Rows are points. To make a cloud, some directions were put in groups of two or more. Within a group, all points are equally far from the middle, so they leave a hole (a ring in 2 directions, a hollow ball in 3). The other directions are filled evenly. Then the cloud was stretched, turned, moved and blurred a little. Count the holes, and give their numbers of directions, smallest first.
In the rows, 128 means zero.

Cloud:
[[121 109]
 [154 162]
 [128 143]
 [136 130]
 [102  70]
 [170 206]
 [138  96]
 [172 204]
 [102  70]
 [ 68  99]
 [166 144]
 [ 78  68]
 [160  87]
 [114  77]]
Holes: 0

Cloud:
[[105  61 146]
 [186  55 134]
 [150  59 103]
 [ 59 120  66]
 [139 153 152]
 [135 129  74]
 [ 75 115 114]
 [136  70 125]
 [114 126  89]
 [100  89  78]
 [191 107 167]
 [122  57 104]
 [ 60  85  76]
 [119  68 104]
 [112  83  93]
 [138  85 102]
 [ 93 152 143]
 [206 140 200]
 [115 128 154]]
Holes: 0

Cloud (28 x 4):
[[117 179 146 113]
 [188  92 190 124]
 [ 80 130 213 145]
 [134 163 159 127]
 [194  95 125 190]
 [101 129 170 171]
 [104  96  66 110]
 [148  62 109  69]
 [100 103 201 149]
 [190  77 152 175]
 [ 90  55 156 111]
 [127 165 161 155]
 [ 95  76  96 108]
 [105 132 151  56]
 [124 169 149 107]
 [103 153 217 128]
 [ 69 105 157 152]
 [114 169 174  98]
 [ 77 152 117  72]
 [156  50 174 158]
 [153 106  72  97]
 [140  69 106 187]
 [ 60  83 147  95]
 [160  92 188 153]
 [110  54 117 136]
 [110  70 106  83]
 [116 123 180 165]
 [123 171 123 195]]
Holes: 1 (2)

Cloud:
[[205 156 144 102 141 165]
 [186 201 198 150 106 159]
 [141  68 114 137  85  90]
 [142 125 209  92  66 169]
 [133  61 160  76 114 120]
 [181  84 198  66 140  99]
 [131 203 168 129 145 164]
 [165  75 198 144 159 133]
 [134  88 161 136  64 149]
 [171 204 133  96 133 144]
 [188 127 152  75  82 142]
 [212 141 206 145  80 192]
 [103 151 108 138  72 142]
 [138  97 109 111  78 136]
 [198 168 104 149  95 162]
 [125  64 190  86 162  71]
 [201 123 205 121 126 200]
 [128  85 168  85 186  76]
 [196 172 111 152 131 138]
 [104  85 162 137 188  90]
 [ 96 130  80 127 158  48]
 [149 169 211 106 133 106]
 [128 113 106 178 119  45]
 [192  84 158 101 116  76]
 [ 82 107  81 179 144  92]
 [194 178 166  82 140 156]
 [138 157  92 111 152  60]
 [148 116 153 121  81 202]
 [172  85 147 132  63 123]
 [140 216 154 164  87 150]
 [207 164 143 161 115 148]
 [131 171 116 150  63 182]
 [165 188 111  86 125 121]
 [106 135 109 123 108  55]
 [190 122 176 119  82  77]
 [ 92 147  52 177 132  90]
 [166 123 112 128  77  75]
 [ 79 139 121 114 114 113]
 [124 166 120 168  97 201]
 [ 91  81 138 171 137  65]
 [203 151 158 123 154 137]
 [158 125 130 204 108 110]
 [166 183 143  89 126 205]
 [ 96  97  51 165 137  78]
 [154 151  74 155 150 171]
 [138 139  76 173 161 150]
 [171 189 141 159 137 108]
 [123 206 101 122  96 142]]
Holes: 1 (6)
